Every row gives one point. Each copy is the shape, with its points in the same order, stretched, turned, moved and blurred by noise. Some copies are also mirrored. Which?

Shape (9 x 3):
[[ 25  23  18]
 [ 20 -31   3]
 [ 62 -34 -23]
 [ -3 -15 -14]
 [ 18  -2 -31]
 [-46  43  44]
 [ 14  33  31]
 [-37 -30 -22]
 [-21 -36  43]]
Copy 1 (9 x 3):
[[-19  11   0]
 [ 11   7  28]
 [ 28  43  35]
 [ 13  -3   5]
 [ 24  28   2]
 [-46 -56 -25]
 [-29   4  -3]
 [ 26 -40  -7]
 [-18 -70  25]]
Copy 1 is: only turned
Copy 2 (9 x 3):
[[ -1  21   2]
 [-12 -10  32]
 [  3 -30  76]
 [ -7 -22   5]
 [ 23 -35  13]
 [-22  48 -75]
 [ -5  48  -9]
 [-16 -40 -23]
 [-69  16 -14]]
Copy 2 is: only turned
Copy 3 (9 x 3):
[[ 37  10   2]
 [-10   3 -44]
 [ -2  53 -83]
 [-18  16  -2]
 [ -3  49  -6]
 [ 28 -47  79]
 [ 47   0  20]
 [-43   8  11]
 [-23 -61 -12]]
Copy 3 is: only turned

Shape (8 x 4):
[[  4  40  -6  33]
 [-18  23 -11  32]
 [-63 -39 -22   2]
 [-44 -48   0 -33]
 [  2 -14 -33  25]
 [-10  39  16 -13]
 [  5  36  17  60]
 [ 23  -2  -1  37]]
Copy 1 (8 x 4):
[[ 31 -32  31   5]
 [  2 -33  28  15]
 [-64 -14  11  57]
 [-67   7  -8  25]
 [ 19 -26  13  55]
 [  1 -10  29 -33]
 [ 28 -65  20  -7]
 [ 25 -35 -10  14]]
Copy 1 is: only turned
Copy 2 (8 x 4):
[[ 12  -1  17  65]
 [-12  -6  -7  54]
 [-86 -25 -50 -15]
 [-68 -13 -51 -47]
 [-15 -41  -6  17]
 [ -7  24   4  23]
 [ 43   2  -1  96]
 [ 27 -26  -5  40]]
Copy 2 is: mirrored
Copy 3 (8 x 4):
[[ 18  19 -25  38]
 [  9  14 -41  11]
 [-15   0 -47 -77]
 [-30  -7 -19 -72]
 [ 28  11  -5 -29]
 [-19  20 -22  36]
 [ 28  -1 -30  57]
 [ 38  -4   1  15]]
Copy 3 is: only turned
Copy 4 (8 x 4):
[[-13  26   6  50]
 [-21  19  -9  40]
 [-30 -17 -34 -17]
 [-25 -37   6 -34]
 [ 21  11 -20   6]
 [-45  12  44  23]
 [ -5   4  -1  91]
 [ 29  -6   0  46]]
Copy 4 is: only turned

Shape (11 x 6):
[[ -9  49 -57  55 -21  13]
 [-13  25  38 -25 -32 -26]
 [ -1  24 -40 -20 -12  62]
 [ 13  51 -22 -26  24  39]
 [  6  39 -11  -2  77  48]
 [-37 -36  37   5 -25 -10]
 [ 18 -15 -23  16 -37 -32]
 [ 47  32   0   5   0  11]
 [ 40 -18  11  42 -20 -20]
 [-51  14 -10  -2  37 -24]
 [-12 -12  -3  17 -17 -31]]
Copy 1 (11 x 6):
[[ 34 -50   6  88  -7 -29]
 [-17  22  52 -11 -29  43]
 [ 52  18  14  -2 -15 -73]
 [ 34  54  -2   1  30 -50]
 [-12  65 -44  -5  53 -54]
 [-36 -20  16 -28 -55  38]
 [ 47 -60  25  19 -12  37]
 [ 41  32 -11  23  10  14]
 [ 30 -29 -10  22 -11  46]
 [-42 -20  25  -7  33 -10]
 [  0 -36  23  12 -10  23]]
Copy 1 is: only turned
Copy 2 (11 x 6):
[[  9  59 -13   5 -33 -69]
 [  7   1   9 -44  23  22]
 [-10  39   9  50  12 -41]
 [ 20  38 -10  55   2 -16]
 [ -9  23 -31  74 -36  13]
 [-57 -33  10 -39   3  25]
 [ 18 -12  10  -9  -5 -61]
 [ 41  18  20  25 -15 -26]
 [ 13 -19  29  -8 -34 -35]
 [-32  -7 -56   0  -8  20]
 [ -9 -19  -7 -19  -9 -19]]
Copy 2 is: mirrored
Copy 3 (11 x 6):
[[ -25   31  -68   83   14   13]
 [  66  -26  -13  -29   -9    0]
 [ -49  -27  -32   33  -26   61]
 [ -61  -27  -40    4  -27   24]
 [-110    8  -10  -14  -49    2]
 [  48   -4   55  -12  -15    0]
 [  26   -1    7   32   58   -9]
 [ -28    0  -29  -24    9   23]
 [  10   32   22   -9   38    5]
 [ -11   -5   12   24  -12  -62]
 [  26    5   19   18   27  -23]]
Copy 3 is: only turned

Shape (13 x 8):
[[ -14   22   19   -6  -13   -3   43   16]
 [  24   19   -1   -4  -36  -10  -23   11]
 [  24   36   -9   -3  -32   -4  -27   23]
 [  46   15  -39   12   19  -15  -22   -6]
 [ -10   27   -4  -54   18  -23  -34  -90]
 [  -3  -14   20    7  -51    7  -24    2]
 [  -2   28   16   12  -14   25  -14   -6]
 [  12   42   19   -1   21  -24  -13   12]
 [  17   29 -104  -26   10   50   33   -1]
 [   1  -61   20 -117    1   43  -13   10]
 [   9   30    6   -3   26  -15  -11   14]
 [  24   45   15  -13   28  -21  -28  -27]
 [ -15   26   -2    9   23  -22  -34   28]]
Copy 1 (13 x 8):
[[  22   34   14   -9  -17   -8   -1   25]
 [  10   39   -7  -39   -4   39  -14   -5]
 [   5   40  -13  -42  -10   52  -10    3]
 [ -20  -10  -36  -16  -23   21   -6  -19]
 [-114   -3  -34   52   45   -2  -35  -39]
 [  49   41   18  -36   28   31  -11   -8]
 [  -3   24   -4  -26   31    6   -2   16]
 [ -40   27  -21   -6  -12    1    4  -16]
 [  17  -48  -52    4  -26   41   22   58]
 [  27   40 -106   96   34   46   25  -36]
 [ -37   16  -29    1  -16    7   13  -17]
 [ -86   18  -36    5    5   -7  -15  -30]
 [ -23   13  -14  -10  -11   20   36  -28]]
Copy 1 is: only turned
Copy 2 (13 x 8):
[[ -24    7  -25   50   -4  -10    4  -11]
 [ -19   14   -5   21   23   34  -17   12]
 [  -7    2   -4   44   25   49   -9   15]
 [  56   14    3   22   14   20   35   32]
 [ -16   46   93  -11   19  -12   18   -6]
 [ -29   21    5   -7    7   26  -57    6]
 [   5    7   30   35   -5   43  -17   -6]
 [  21   27    3   34   24    4   19  -30]
 [  38  -72  -10   69  -25   42   76   69]
 [ -66    3  -50 -121   -8   -3   43  -37]
 [  39   14   -1   26   21    5   24  -20]
 [  27   45   38   17   25   16   28  -15]
 [  56    0   10   19   35    7   -5  -36]]
Copy 2 is: mirrored
Copy 3 (13 x 8):
[[-14 -20  40  32   7 -38 -40 -18]
 [ 50   0  -3  13  14   2 -10 -10]
 [ 57  24  -9  20  10   6 -11  -3]
 [ 45  50 -18  24 -20  57  21  39]
 [-13  50  55 -14 -63  42  44 -46]
 [ 33 -25  11 -31  14   1 -29 -13]
 [ 16  11   0 -16 -15  10 -54 -14]
 [  8  47  -8  30   7   2 -16 -30]
 [ 33  31  27  51 -87   2  16 108]
 [  8 -43 -21 -60 -88 -78  67  -3]
 [ 11  46  -7  20  -9   1  -8  -3]
 [  8  49  -8  18 -27  47   0 -34]
 [ 15  71  -4  -1  33 -18  10   4]]
Copy 3 is: mirrored
Copy 4 (13 x 8):
[[ -6 -17  13  12  24   2   1  43]
 [-43 -12   0 -16  36   6   0  -5]
 [-54 -22  -1 -33  27  11  -7  -8]
 [-25 -13 -22 -23   7   8 -32 -47]
 [-39  24 -27  61  -3  27  -1 -20]
 [-28  -3 -10  -9  40  -7  31  11]
 [-36 -12  11   0  14 -22  13   1]
 [-60 -22 -14  -1  11 -15 -34  22]
 [ 20  15  33 -62 -26  57 -31 -50]
 [-14  92 -49 -42  38  41  19  56]
 [-45 -21 -22  -9   5  -4 -30  17]
 [-54 -17 -15  23   8 -10 -34 -10]
 [-49 -42 -24 -22  -2   3   4  25]]
Copy 4 is: mirrored

Shape (14 x 8):
[[-18  15 -63  39   7  66   2  -1]
 [ 33 -32 -26  53 -37 -32   3  -2]
 [ 23  -8  49   4 -22  23  34  36]
 [ -8  32   7  18  22  11 -30 -20]
 [-40   6 -29  16 -21   8 -21  -2]
 [  3  -9 -14 -22   5  24  17   4]
 [ 19  36   0 -11  40  26  41 -25]
 [ 19  34  15 -26 -13  36  24   5]
 [  6   1  10  70   4 -11   8 -27]
 [ 20 -22  -9  15 -25 -15 -51 -44]
 [ 22   9 -15 -33  20 -41 -47  43]
 [  0  -8 -23  14  52  12 -48  22]
 [-35  23 -11 -60  56   6  13  10]
 [  8 -30  22  35   7 -17  -7 -43]]
Copy 1 (14 x 8):
[[ 12  29   9  -8  20  70 -77  -7]
 [-35  21  43  -8   2  30  59   3]
 [-12  77   1  14  68 -40  31 -19]
 [ 38  19   7 -22 -18  -4 -13 -25]
 [ 18   4 -16   2 -16  29 -31  19]
 [-12   6  -1 -17  30  -9 -49   4]
 [ 24  19  11 -56  38 -14 -34  -6]
 [ 13  52   1 -18  34 -37 -47  26]
 [ 11  40  20 -34  16  24  69 -38]
 [-19  13  20 -33 -54   1   6  -1]
 [  2 -48  40  28 -44 -44 -18  12]
 [ 10 -20  32  17 -20   5 -28 -55]
 [ 33 -54 -18 -16  19 -33 -80   4]
 [ -8  19   5 -47   2  -1  56 -45]]
Copy 1 is: only turned
Copy 2 (14 x 8):
[[ -6  68 -57 -86 -56  51  68 -20]
 [-69 -29 -35 -47 -42 -14  -5 -13]
 [-20 -15 -76  16  23 -51 -28  41]
 [ 24  27  -2 -43 -19  14   1  -7]
 [-10  12   7 -33 -20  28  32 -38]
 [ -6  27 -26 -15 -16  43  11  28]
 [ 40  46 -34 -19 -49  34  12  37]
 [ 15  -4 -58   1 -18  17 -13  -2]
 [ -5  -2 -30 -52 -34 -34  15  18]
 [-27 -49 -11 -71 -11  37  -4 -22]
 [-39  45  51  15 -12  33 -86 -30]
 [-20  82  15 -54 -14  30 -20  20]
 [ 41  83  54  33 -14  71   0  38]
 [ -3 -21 -13 -48  -5  -5  10  47]]
Copy 2 is: only turned
